Every row gives one point. Any point is a mix of the corners, with weights that add up to 1. It lies inside the corners' shape when no weight is negative. Is each point inside? If not, which corners have a negative weight?
In the rows, 128 means zero.

Corners:
(1): [ 80 164]
(2): [ 98 108]
(3): [228 103]
Points:
[ 92 149] => inside
[132 138] => inside
[212 105] => inside
[ 65 121] => outside (3)
[148 124] => inside

Corners:
(1): [177 106  72 156 192 185 161  74]
(2): [173   7 104 194 196 198 179 116]
(3): [102  71 125 185 168 132  47  82]
(4): [ 93 169  95 122 105  64 203 158]
(5): [152  80 122 143 143 119  94 172]
(6): [112 176 140 180 121  96 121 180]
(7): [125 158 143 115 178  59 180 142]
(8): [160  92 167 151  68 113 135 102]
(9): [101 122 175 113 136 158  89 161]
Points:
[129 130  99 141 142 117 172 128] => inside
[150  92 125 163 126 145 125 161] => outside (3, 7)
[146  73 127 152 163 148 147 120] => outside (6)
[ 90 147  93 146 135 122 169 148] => outside (5, 7, 8)
[113 146 148 149  90  98 103 138] => outside (2, 7)

Corners:
(1): [103 180 156  71 167 163 138 145 117 187 110 134  88  99 145 179 126 106]
(2): [127 106 240   7 151  93 188 135 143 120 127  87 117 104  75  93 157 155]
(3): [ 90 190 102  85 151  96 181 154 154  64 121 113 132  71 193  85 112 146]
(4): [172 148 180 107 189 163 151 119 169 120 161 153 200 126 112 116 140 145]
(5): [ 79 137 117 166 121 197 196 114 129 124  96 183 147 136 133 139 116 111]
(6): [128 133 164 108 140 125 115 110 116  74  75 104 108 127 218  65 103 142]
(7): [118 159 118 129 105  81 144 178 116 153  77 196  97  91 155 118  60 116]
(8): [128 134 166 154 115 106 178 136 176 125  95 154 116 167 201 116 158 121]
(9): [135 139 121 102 157  71 127 116 200 180 112 175 176 141  98 110 144 111]
(10): [182 105 149 143 163 194 107 186 120 102 181 143 156 126 122 111 163 114]
(11): [100 144 183 125 189 124 105 122 143  72 127 106 188 128 157 107 159 144]
(12): [145 188 143 148 170 122 120 135 154 129  93 132  62  44 134 102 146 153]
(13): [146 108 114 177 175 157 161 178 112 129  87 125 131 127 205 127 120 140]
(14): [106 167 159 153 169 145 170  81 137 132 162 119  78 133 187 156 100 180]
(15): [131 168 164 102 101 121 100 144 136 124 117  58 165 118 154 162 122 134]
(16): [ 71 100 101 149  98 161 149 154 208 102  94 182 185 192 174 129 110 141]
(17): [101 145  94 132 157 199 153 162 136  46 103 144 107 118 138 172 116 119]
(18): [ 74  69 162 141 181 156 168  88 198 129 102  97  91  97 172 156  69 114]
(19): [118 200 183 112 167 119 132 118 163 127 152  95 118 144 136 102 106 135]
Points:
[121 135 142 135 143 131 145 137 151 107 105 138 131 119 161 116 124 137] => outside (1, 19)
[129 142 163 123 164 129 151 126 146 104 122 118 122 111 147 115 126 142] => outside (1, 16)
[114 148 137 120 153 149 149 142 142 111 113 137 118 118 149 141 118 129] => inside
[118 141 167 113 150 133 146 135 147 108 121 111 117 121 165 125 119 146] => outside (5, 9)

Corners:
(1): [ 71 163  76 170 132 162 162 142 126 131 137  81 137 108 127 166  91 107
  99 184]
(2): [178 147 110  96 116 151 125  98 155 109 151 129 141 114 114  89  89 196
 159 214]
(3): [157 180 149  92 114 110 165 137 130 161 157 115  21 135 157 147  75 125
 107 153]
(4): [ 90 162 141 157 146 134 148  90 122 155 151  93 162 116 156 138 125 108
  96 164]
(5): [153 159 129 121  90 122 131 133 145 169  63 161 100  96 126 140  88 130
 152 129]
(6): [175 139 135  85 105 113  98 116 147  59  98 100  63 118  96 108  95 133
 152 104]
(7): [142 159 151  75  85 122 142 136 121 154 144 208 126  75  80 160 125 157
  96 100]
(8): [108 143 135 102 150 175 119  82 134 136  60 102 121 150 109 149 111 136
 104 131]
(9): [136 148 127 179 152 196 145 149 107 138 138  97 135 126 112 104 106 114
 129 118]
(10): [ 58 119 151  87 157 126 119 132 118  71 160 113 174 170 129 123 109 130
 118 107]
(11): [138 143 124 101  60 249 135 125 120 127  83 115 157 148 113 106 124 134
 140 144]
(12): [160 139 138 110 120 113  94 136 132 162  72  82 147 100 112 134 104 115
 155 229]
(13): [172 150 108  80 138 151 143 145 157 110 167  84 132  95 138  40  93 112
 122 142]
(14): [138 148 132  79 104 132 158  87 150 151 119 118 137 138 102 152 101 143
 180 123]
(15): [113 150 107 120 130 150  59 137  82 138  96 161 111 198 156 146 241 115
 119  86]
(16): [162  54  98 106 139 117 151 158 125  93 140 166 127 181 114 124 131 117
 124 134]
(17): [176 127  92 138 118 135 147 152 132  84 153  92  88 184 115  35 136 164
 116 121]
(18): [ 94 122 112 122 128 144 137 123 103 132 143  98  76 121 137  79  84 118
 138 105]
(19): [105 139 127 107 153 102 110 135  92 120 136  99 173 124 153 146  81 129
  94 108]
(20): [148 155 115 163 124 108  35 141 115 153 140 165 136 142 116 138 148 119
  90  85]
(21): [136 141 152 100 113 121 103 157 158 144 163 131 122  81 135 128 103 175
 100 100]
Points:
[143 150 133 105 100 134 112 130 122 150 108 161 109 107 104 163 118 141
 124 121] => outside (4, 10, 13, 17)
[141 142 121 111 119 150 140 126 130 132 122 111 111 120 125 115 106 135
 127 138] => outside (10, 20)
[112 139 130 108 116 123 121 133 117 133 120 131 120 134 123 146 120 130
 110 113] => outside (2, 9, 13)
[136 142 120 114 122 141 128 129 126 118 129 115 120 139 121 112 113 132
 125 132] => outside (21)
[ 98 163 130 123 135 184 150 103 118 121  90  67 109 151 134 118 101 110
 127 118] => outside (2, 7, 12, 16, 20, 21)
[132 146 126 108 114 156 136 130 127 141 141 133 126 130 117 124 125 135
 117 138] => outside (5, 6, 19)

Corners:
(1): [112 195 129 126 119 134 161  70 170 117 175  79  83 138 159 110 115  74
 195 148]
(2): [ 78 200  70 158 122 108 160 133  62 164 129 171 138 137 116 117  30 168
  59  36]
(3): [173 192 163 184 119 142 159 109 145 148 134  95 172 153 168 130 166 119
 149 163]
(4): [120 200 188  78 154 152 179 187 209  72  83  96  83 156 105 102 114  91
 168  67]
(5): [179 168  96 162 129  68  86  86  59 176 201 205 248 165 190 129  19 200
  62 162]
(6): [123  85 155 164  43 119 144 128 120 100 164  91 144  66 139  40 162 127
 103  44]
(7): [186 159 202 167  93  63 139  81  83  79 207  72 166 178 109 103 113 140
 178 143]
(8): [179 145 180 175 125  84  98 126  78 112 125  97 182 107  81  78  97  77
 171 121]
(9): [ 98 177  62  84 209  15 175 158 183 172 163  84 193 167 104  68 199 129
 136 170]
(10): [ 82 140 181 163  49  89 143 249  77 110 168 159  71 136 173 165 122 150
 113  59]
(11): [136 130 208  75 179  53 127  71 152 154 188  83 110 149 184 113 138 151
 164  89]
(12): [181 142  61  97 136  79  74  88 133 104 105 134 193  30 134  69 222 194
  36 123]
(13): [102 157 121 109  85 167 129 183 156 132 115  56  83  45 150 122 131 193
 125 129]
(14): [170 100 105 129 157  94 168 169  61  83 156 143 167 141  45 109 100 169
 115 192]
(15): [ 81  54 119 102 157  36 124 128 200 132 154  32 123 142 123 116 213 183
  74  48]
(16): [168 172 141  98 133 178  74  50  81 181 200  82 119 151 159  61 156  71
 197 163]
(17): [158  70  85  49 125  31 141  77 114 159 188  48 179 146 169 142 159 132
 157 111]
(18): [193 202 109 149 125 214 140 141 190 128 102 118 121 125 176 144 159 161
 199  82]
(19): [157 106 151  79 134 167  92 203 169 114 145  46  94  25 190 149 196 170
  63  93]
(20): [148 166  47 138  98  57 118  66 103 190 177 153 155 137  66  75 115 136
  56 114]
(21): [114 123  85 131  64 165 107 183  70 118 206 165 217  73  34 166  75 106
 140 169]
Points:
[149 157 133 122 130 117 116 105 111 143 165 101 143 130 135  94 133 118
 148 128] => inside
[134 147 120 128 106 110 124 138 115 128 158 117 142 109 124 114 132 140
 120 120] => inside
[147 150 134 132 112 116 121 116 127 129 157 115 146 127 145 117 125 138
 125  95] => outside (9, 13, 14)
[131 150 157 120 106 146 124 161 170 120 142  83 104 100 152 107 193 147
 131  86] => outside (1, 2, 5, 8, 14, 17)
[135 154 127 121 126  98 128 127 130 139 162 103 143 126 142 109 139 138
 127 114] => outside (14)
[124 149 126 137 113 104 138 127 119 130 153 107 137 122 131 105 122 141
 118  95] => inside
[136 152 121 112 130  99 128 119 126 129 161 105 137 127 127 111 127 139
 130 115] => outside (3, 6)
[139 130 138 134 117  92 137 130 123 117 155 113 144 130 128 117 126 145
 115  88] => outside (9, 13, 16)

Corners:
(1): [100 110 112 146 131 203 142 119 108 110 124  98  84 171 110 180 238 185
 129 178]
(2): [ 53 154 102 144 124 194 182 134  85  15 101  94 112 155  25 122 189 200
 155 119]
(3): [191 112 168  81 170 102 111 118 194 212 143 135  40  90  97 126  89 149
 147 148]
(4): [143 139  88 137 117 229 193  93 140 117 130  89  98 133 112 131 140 200
 113 184]
(5): [123  55  53  85 116 125  74 125 116 217 106 137 199 112 211 133  79 181
  73  53]
(6): [216 110 180  43 192  82 124  85 156  47 159 162  48  78 107 213 113 170
 194 151]
(7): [112  91 109 187 206  63  56 144 130 105 183  86 189 111 201  98  93 128
  67  90]
(8): [178  54 138  11 190 137 134 163 200 205 182 202  94  95 166 171  72  69
 190 128]
(9): [119 128 118  81 159  97 229 211 165  85  88 112  97 161 104 149 150 172
 126 143]
(10): [143 187 117 108 133 165 138 184 130  96 102 117  50 104 141 152 169 159
 108 212]
(11): [ 77  98 133 137 143 229 111  95 128 100  86  98 126 130 153 112 175 171
  42  78]
(12): [117 155  92 158 110 211 232 154 110  67 103 156 140 102 101  93 232 153
 133 111]
(13): [151  85 158 118  97 106  39 146 203 165 158  87 207 160 211  77  57  82
 157 101]
(14): [190 123 215  92 163 116 142 192 180 194 136 209 129 106 121 205   7 156
 191  51]
(15): [ 85 200 104 125 157 178 153  63 117 103 110  55 112 167 133 139 162 118
 111 143]
(16): [101 202  94 179 124 190 202 128 204  74 110 181 106 188  39 106 117 177
  91 144]
(17): [132 131  34 174 167 164 147 216 167 140  71  73  49 121 140 149 174 139
 142 140]
(18): [160  74 176 113 144 160 170 131 164 191  92 172  73  76 114 159 121 111
 198 220]
(19): [123  57  93  93 123  56  82 129 130 156 154  38 197  97 162 182 106 134
  40  94]
(20): [ 52  96 106 100  85  77 107 133 174 127 174  85 177  83 188 132 110 178
 118  72]
(21): [108  68 153  97  52 109 103  88  95 143 174 128 155 139 242 111  85  58
  83  98]
Points:
[115 122 115 125 137 165 155 147 145 128 120 126 117 133 137 125 143 146
 124 130] => outside (6, 19)
[ 98 129 103 116 120 127 120  92 114  97 137  84 128 145 139 142 139 176
  57 128] => outside (8, 12, 13, 14, 17, 18)
[119 118 169  91 151 128 143 128 143 116 142 153  92 123 126 158 113 130
 145 138] => outside (4, 5, 12, 13, 17, 19)
[162 135 134 105 166 126 129 132 169 127 138 119  94 121 136 135 108 126
 119 128] => outside (1, 2, 5, 18, 20)
[141 110 120 115 138 132 134 142 141 135 133 124 126 124 142 142 118 135
 129 128] => outside (11, 20)
[112 123 106 106 113 146 156 130 151 120 126 107 111 120 131 136 148 152
 138 149] => outside (7, 11, 14)
[125 112 125 109 137 136 135 142 149 129 133 118 115 127 142 143 132 146
 127 132] => inside
[133 118 121 105 144 133 137 134 153 140 128 117 119 123 145 144 120 141
 118 128] => outside (2)

Corners:
(1): [163 142 112 108 171 135 133 115  91 166 143 159 122 118 112 129 115 141
 107 153]
(2): [134 118 125 147 124  83 108 107  83 161 149 176 144 111 151 110 134 149
 112  65]
(3): [137 131 138 192 118 140 135  91 101 148  76  98 138   7 135 108 147 134
  89  80]
(4): [150 109 116 101 136 116 168 116 139 141  97 112 121  90 124 113 113 149
  95 160]
(5): [ 90 106 116 111 146 125 147 120  94 108  97 115 103 117  47 119 122 164
 113 132]
(6): [105 103 135 138 107 130 106 120  77 168 151 105 141 109 120  95  90 167
  79  43]
(7): [ 75 151 132  85  89 140 168 108  66  10 138 112 149 132  65 106  95 130
  74  69]
(8): [146  82  92 126  93 151 162 100 114 110 137  97 125 130 137 107 135 137
 102 147]
(9): [142 130 172 112 126 126  93 125 130 129 126 111 111 121 134 136 117 119
  92 135]
(10): [ 48 187 175 132 135 121  97 128 108 146 111 141 115 152 135 108 119 145
 178 121]
(11): [151  83 103 111 128  87  90 134 123 175 160 103 139 139 113 113 110 161
 147 155]
(12): [112 221 145 159  94 142  90 172 114 130  80 133 118 142 120 110 103 146
 203 152]
(13): [100 135 110 114 134 156  96 105  88 155 124 116 127 103 131  90 115 158
  89  41]
(14): [118 131 204 132 107 137  94 159 143 154 131 142 119 135 111  77  96 146
 217  59]
(15): [133  90 141  89  75 127 135 100  93 146 169 147 144 123 142 173 196 156
  71 111]
(16): [145 142 162 133  87 123  93 128 152 156 132 139 153 147 132  99 157 143
 128 156]
(17): [153 189 137 167 142 134 111 148 173 165 117 157 118 146 133 141 144 114
 160 162]
(18): [149  88 103 126 143 130 151 120 186 126 109 180 112  47 136 128  97 161
 113 164]
(19): [144 138 104  99 136 140 143 122 138 134 131 145 147 145 129 183 102  56
 102 159]
(20): [143  97 119  91 139 108 135 136  66  90 166 121 203 130  98 117 111 146
  87  98]
(21): [156 123 122 116 139 108 130 204 126 167 143 157 121 117 126 101  96  81
 162 152]
Points:
[142 121 119 129 129 123 124 123 116 156 128 135 132 107 133 123 129 136
 109 132] => outside (7, 14)
[134 128 132 139 122 130 130 116 116 142 110 121 133  87 125 116 127 136
 109 116] => inside
[133 133 131 121 119 124 129 123 109 130 133 127 140 126 120 133 127 123
 106 131] => outside (13, 14, 18)
[133 136 133 129 123 124 121 126 120 141 129 137 131 122 125 122 127 136
 120 121] => inside
[130 120 132 134 116 128 129 126 108 131 133 150 137 100 119 106 122 153
 117  91] => outside (4, 9, 10, 11, 19)
[108 163 142 131 122 126 112 126  90 131 130 139 142 132 118 125 128 130
 110 102] => outside (4, 8, 11, 14, 18)
[119 120 125 123 144 132 138 105 116 125 117 132 125  98 120 120 106 135
 100 104] => outside (11, 12, 15, 16, 21)
